Each point is reached from the start by the listed moves, each made 0, 1 or 2 times, or once backwards (-1), plus a little noise. Say if it took an odd or an even number of moves. Then give how often each move was made.

Moves:
(1): [ 36 -42   2]
(2): [66 18 35]
Start: [ 0  1 27]
Points:
[29 62 61] => even (-1, 1)
[-28 -60  -5] => even (1, -1)

Moves:
(1): [  4  27   4  -2   0  -6  -3  17 -10  -5  -9   4 -13 -21]
(2): [-7  3 20 -2 12  8  3 15 11 13 -3 -7 -2  1]
(3): [-10  -1  -2  21 -18  11   6 -30 -17  16   5  20   9 -13]
(4): [-24  18  -8   0 -22   2 -10   0   5 -14  14   7  -3   7]
(5): [-19  -1   4   2  40  16  13  15  16  17  -5  -6 -10 -11]
(6): [  0  -9   9  -8  -2  17  12 -11   6  -9 -21  11  22 -11]
(7): [ -5 -17  14  -4  -7  -5  31  -2  16  -4   4   3   4  -6]
(8): [ -3   3  -3  24  -9 -17  15  13  -6  -5  -4   3  17   5]
(9): [-15  -7  10   0  17  -9 -12  -4 -10 -13   0  -2   6  -7]
(10): [  3  -2   2   7  17   3 -14  21   5  11  12  10   5  -2]
(11): [  1   9   7  -1  16  -6   3   1  -4   0  -1  13 -15  18]
Start: [ 20 -23   8   3 -11  13   0  10   5  10   2  -6 -17  -3]
Points:
[-56 -65  44 -18  41 104  68 -43  68  33 -13  40   1 -23] => even (-1, 0, 1, 1, 2, 2, 1, -1, 0, 0, 1)
[-121  -49   46   43  -17   47  110  -79   12  -36  -17   72   42  -60] => even (0, -1, 2, 2, 2, 2, 2, 1, 2, -1, 1)
[-27  30  60  34  -1  32  58  21  -7  69  -4   5 -66 -74] => even (2, 2, 2, 0, 1, -1, 1, 0, 0, -1, 0)
[-33 -85  60  90 -49  -6  28 -14 -18  28  29  23  87 -28] => odd (-1, 2, 2, 0, -1, 0, 1, 2, 2, 1, -1)
[  11  -28   72  -19 -118   57   77  -75   -2   -3  -46   41   32 -111] => odd (2, 1, 2, 0, -1, 2, 2, -1, 0, -1, -1)
